Each row of a before or after table is a point. One or more steps were done to the points. Then noise was added and the rows were shuffled. The steps act on columns, c1 being the first. Name the steps. A step turns or swaps two columns, mirrors them in a line or flattens them onto one, adds a multiple of one to another, or multiplies or shifts one. Angles are multiples of 10 degrees, from the lower column toward the higher: turns from -170 to 170, lines from 10 to 170 but not 90. Use the fewest steps. Two steps may share a column if one is a turn and the other turns, adds or multiplies; they go together, in the order done. Otherwise the lowest column goes first.
(in the rows, 128 means zero)

Before (10 x 3)
[[176 152 118]
 [166  65  76]
 [131 143 189]
 [141  45  70]
 [180 119 157]
 [131 122 171]
 [146 140 173]
 [188 107  64]
 [ 92 166 111]
 [ 56  87 123]]
After (10 x 3)
[[143 167 185]
 [215 159 134]
 [104 187 172]
 [ 95 169 156]
 [ 84 194 170]
 [ 85 140  69]
 [182  97  98]
 [120 217  93]
 [191 112 129]
 [170 208 155]]
Steps: turn c1 and c3 by 50 degrees; shift c2 by 50

Before (13 x 4)
[[121 162  98 162]
 [136   9 120 125]
 [ 60 185 133 146]
 [ 47 186  35 171]
 [116  74 121 175]
 [131 166 131 171]
 [ 53  98 131 125]
 [ 97 183  88 136]
 [132  97 115  60]
 [134 186  69 151]
 [108 176 133 181]
 [108 130 126 152]
 [ 74 175  70 166]]
After (13 x 4)
[[122 174  68 193]
 [112 190  29 221]
 [111 184  89 154]
 [158 180 131 180]
 [125   5 121 126]
 [ 77 102 131 186]
 [138 131 123 156]
 [163  70 114 166]
 [152 188  69 135]
 [149 159  96 152]
 [164 160 129 152]
 [ 95 187 128 189]
 [ 78  93 114  84]]
Steps: turn c1 and c4 by -50 degrees

Before (13 x 6)
[[128 142  98  96  56 120]
 [105 127  92  82  75 122]
 [133 126  49  98  73 146]
 [ 97 189 111 115  96 108]
 [ 83 161  23  97  65 104]
 [111 158 114 103 228 115]
 [ 60  89  89 119  87 124]
 [134 155 171  28 196 130]
 [120 173  62 119  74 121]
 [114 142  84 148 222  61]
 [139 101 108 123  99 118]
 [140  99 152 120 194  60]
 [125 172 181  86 216 179]]
After (13 x 6)
[[136 106 151 137  94 128]
 [176 167 155  83 123 108]
 [ 76  98 131 144 171  57]
 [179 100 167  90 104 133]
 [ 78 133 141  95 212 121]
 [156 101 198 113  73 181]
 [ 75 136  65  71 193 162]
 [163 166 187  89  87 148]
 [168 120 160  94  70 137]
 [ 73  80  87  28 182 110]
 [205  85 165 143 142 133]
 [204 137 233  79 102 142]
 [ 77 152 190 134 209  74]]
Steps: mirror c1 and c5 in the line at 110 degrees; turn c2 and c4 by -40 degrees; mirror c3 and c6 in the line at 100 degrees

Before (10 x 9)
[[153 126 150 140  81 155 100  94 100]
 [ 98 136 114 105 177 146  81  92 160]
 [136 151 158 110 138 186 156 185 125]
 [126 100  96 173 114 152 134 133  84]
 [148 109 186 180 187 145 105 173 127]
 [168 157  70 143 162  75 128 128 172]
 [121 145 136 135 103 144 177 110 158]
 [132 100  88 105  81 122 151 148 153]
 [ 93 124 143 181 104 144  95 140  96]
 [100 157  97 132 148  66 174  86  66]]
After (10 x 9)
[[113 101 183 173 123 146 112 139  85]
 [ 65 151 184 141 145  77 110 133 170]
 [134 150  68 113 133 183 140 186 123]
 [101 101 194 104 107 128 130 147 158]
 [125 125  67 142 111 157  82  91  99]
 [159 125 130 182 121 142  73 141  99]
 [141 142 118 136 123 144 155 112 162]
 [145 140 184 106 148 139  56  89 155]
 [133 163 211 133 141  61 154  86  65]
 [144 108   4 181 153 143  86 173 125]]
Steps: turn c1 and c3 by -150 degrees; multiply c3 by 2; multiply c5 by 0.4; shift c7 by -20
